Each row of a before or after table is a point. One or more steps were done to the points. Then noise was added and the rows were shuffled. The steps act on how far a point lies along the listed directions, d1 being the first. What was done? A step turns or swaps two directions, mirrors them in a line or flattens them onto one, adds a multiple of one to another, or multiplies one. Angles are multiples of 10 degrees, from the lower direction toward the higher: turns from -170 to 170, lines from 10 to 170 but not 90. Use the fewest steps. Two steps may share a direction if one is a turn and the other turns, adds or multiplies; they go together, in the order done. Otherwise the lowest direction goes first.
(in the rows, 128 means zero)

Directions:
(1): [172 127 102]
(2): [152 108 168]
(3): [139 175 144]
Before (11 x 3)
[[ 97 131 116]
 [117 176 128]
 [111 141 169]
 [105  89 134]
 [118 119 125]
 [ 87  25  87]
 [127 128 136]
 [157 167 149]
 [130 138 151]
 [151 145 108]
 [137 168 122]]
After (11 x 3)
[[125 133 139]
 [125 116 160]
 [122 165 157]
 [109 126 115]
 [153 107 112]
 [ 80 127 121]
 [166 207 208]
 [119 131 125]
 [129  92 111]
 [114 102  83]
 [112  83 123]]
Steps: turn d2 and d3 by 160 degrees

Directions:
(1): [102 110 109 140 100 181]
(2): [137 135 105 157 184 150]
(3): [ 98 129 181 166 135 127]
(4): [ 93 156  91 152 116  95]
Before (9 x 6)
[[ 90 111 165 150 113 129]
 [ 85 154 149 197 169 135]
 [ 99 140 147 144 124  65]
 [154 126 187 160 174 148]
 [148 137 165 102 118 107]
 [179 136 132 128 176 109]
 [ 64 143 162 155  82 131]
 [145 128 146 126 154 160]
 [130 120 153 136 115 132]]
After (9 x 6)
[[151 128 135 120 153 160]
 [120 121 160 120  94 156]
 [ 79 117  96 139  83 134]
 [121 114 153 173 147 174]
 [129 147  71  81  79 117]
 [126 143  41 134 141 167]
 [135 109  86  95 104 132]
 [145 118 124 116 109 138]
 [160 108 109 131 137 205]]
Steps: turn d1 and d3 by -140 degrees

Directions:
(1): [137 112 167 170 140 127  66 134 115]
(2): [100 184 144 126 109 112 127 148  77]
Before (12 x 9)
[[141 117  87  92 119 126 190 124 173]
 [133 125 158 165 139 109  88 144 119]
 [125 109 158 164 105 119  70 120 109]
 [138  91 134 142 146 160 119 117 153]
 [111 160  88 100 102 133 178 132 142]
 [116 151 123 131 123 141 133 142 112]
 [141 109 105 117 127 131 159 122 161]
 [ 97 211 176 123 104 101 145 170  48]
 [ 97 190 188 135 103 116 100 154  71]
 [118 157 154 137 118 111 115 132 112]
 [108 161 174 180 118 111  49 155  78]
 [117 171 139 140 122  97 141 130 108]]
After (12 x 9)
[[157 102 213 191 152 124  51 148 106]
 [124 137 205 168 126 126  54 144  97]
 [108 151 115 106 121 149 169 129 122]
 [ 98 161 140 133  83 109 116 130  80]
 [139 111 105 116 126 129 161 122 159]
 [132 121 133 148 137 148 110 137 126]
 [158  84  98 112 134 133 162 118 191]
 [127 141 160 147 127 114  99 128 119]
 [ 96 181 169 168 109 108  68 158  68]
 [141 124 154 169 143 106 102 120 132]
 [111 168 143 137 119 101 125 154  95]
 [151  84 112 148 135 149 112 119 182]]
Steps: swap d1 and d2

Directions:
(1): [ 90 129 177 147 100  77 131 134 113 108  99  92]
(2): [ 93 159  98 153 136 156 147 150 131  68 156 107]
(3): [143 150 135 135  93 137 106  50 157 105 139 116]
(4): [182  79 132 145 162 112 129 131 135  99 144  80]
(5): [109  73 132  77  96 142 174 116 131 102 137 137]
(6): [145 149 136 102 152 170 141 115 101 111  60 104]
Before (13 x 12)
[[134 133 120 107 126 113 112 148 122 141 121 136]
 [109 119 105 140 140 125 153 149 118 117 151 127]
 [176 171 128 161 166 111 113 153 120 154 132 140]
 [166 185 113 214 218  98  55 212 124 178 142 100]
 [103 123 118 128 156 142 163 174 116 139 114 128]
 [146  94 115 141 139 124 115 144 145 113 178 126]
 [123  97 131 125 136 113 148 171 104 155 137 158]
 [135 146 131 139 157 138 138 190 114 134 131 125]
 [167 154  63 153 218 154  89 178 127 200 180 174]
 [140 150 110 132  73 170 102   7 199  66 179 107]
 [153  89 118  91 160 146 144 175 128 137 124 131]
 [111 122  89 134 125 129 142 174 132 131 166 144]
 [157 124  96 121 151 136 151 167 127 113 126 129]]
After (13 x 12)
[[134 144 151 103 125 144 141 150 110 151 102 144]
 [103 181 123 107 105 150 158 132 117 133 125 184]
 [163 115 109  93 128 135 151 141 123 130 107 144]
 [137 128 132 125 156 138 145 142 115 153  90 121]
 [163  87 125 134  92 100  84  73 192 146 195 143]
 [144 107 129 123 133 115 136 111 118 149 119 134]
 [148 107 113  92 155 167 149 157 130 113 119 116]
 [134  92 128 101 112 140 125 108 144 122 155 146]
 [128 150 116 117 129 128 115 142 122 116 127 124]
 [115 170  76  81 147 207 127 114 127 186 148 210]
 [162 119 112 118 124 125 117 118 132 156 129 136]
 [ 38 186 128  59  70 177 136 129 123 180  97 209]
 [136 130 127 143 143 143 140 137 104 111 128 123]]
Steps: multiply d2 by -1; flatten d3 and d6 onto the line at 130 degrees; swap d4 and d5

Directions:
(1): [172 119 139  86 164 154 127 120  91 178  75 139 151 170 143 136 127 118]
(2): [137 159 160  84  46 147 134  95 119 111 125  99 105 158 120 138 108 130]
(3): [132 131 130  91 146  90  85 157 164 126 105 130 120 120  90 186  83 158]
(4): [168 137 189 142 130 117 112 126 147 108 143 131 160 127 182 133 153 191]
(5): [140 151 161 135 138 129 126 197  87 155 139  67 107 100 131 100 102 128]
(6): [157  78 123 144 109 114 165 130 144 130 113 146  86 115 187 134  67 118]
Before (8 x 18)
[[132 132 109 130 175 138 118 105 108 138 120 151 173 163 110 132 155 126]
 [147 200 207 145  70 154 114 144  76 125 195  64 136 124 150  79 184 174]
 [102 148 105 120 218 125  99 173 121 158 111 116 159 113  59 132 166 129]
 [100 145 123 105 121 123 126 106 130 124 135 140 145 160  71 124 156 108]
 [145 123 135 133  96 167 152 140  90 141 152  82 121 137 175  83 133 119]
 [139 103 106 146 144 148 153 113 132 128 124 164 132 143 191 105 147 138]
 [171 128 182 100  83 136 134 108 103 127 123 106 106 139 175 132 141 147]
 [ 79 136  90 118 158 107 104 118 162 124 148 144 141 117  73 189 140 138]]
After (8 x 18)
[[ 86 176 135 122  79 151 143 120 101 126 180  75 110 122  97 127 142 117]
 [140 114 119 155 161 136 145 168 118 142 133 130 117 116 187  96 126 144]
 [167 102 155 101 158  93  98 140 146 134 104 144 122 116 153 176 127 168]
 [136  77  80 127 182 120 110 135 158 140 117 163 155 133 147 150 134 142]
 [106 167 125 109 112 184 149  84  87 135 124 108 154 165  90  94 201 100]
 [136 128 125 130 183  94  60 108 183 114 140 199 194 132 114 183 196 206]
 [102 156 136 113 140 112 117 156 118 136 145 108 132 133  67 116 137 113]
 [136 155 137 140 158 147 127 143  74 149 139  99 151 144 117 103 140 120]]
Steps: mirror d1 and d5 in the line at 10 degrees; swap d2 and d3
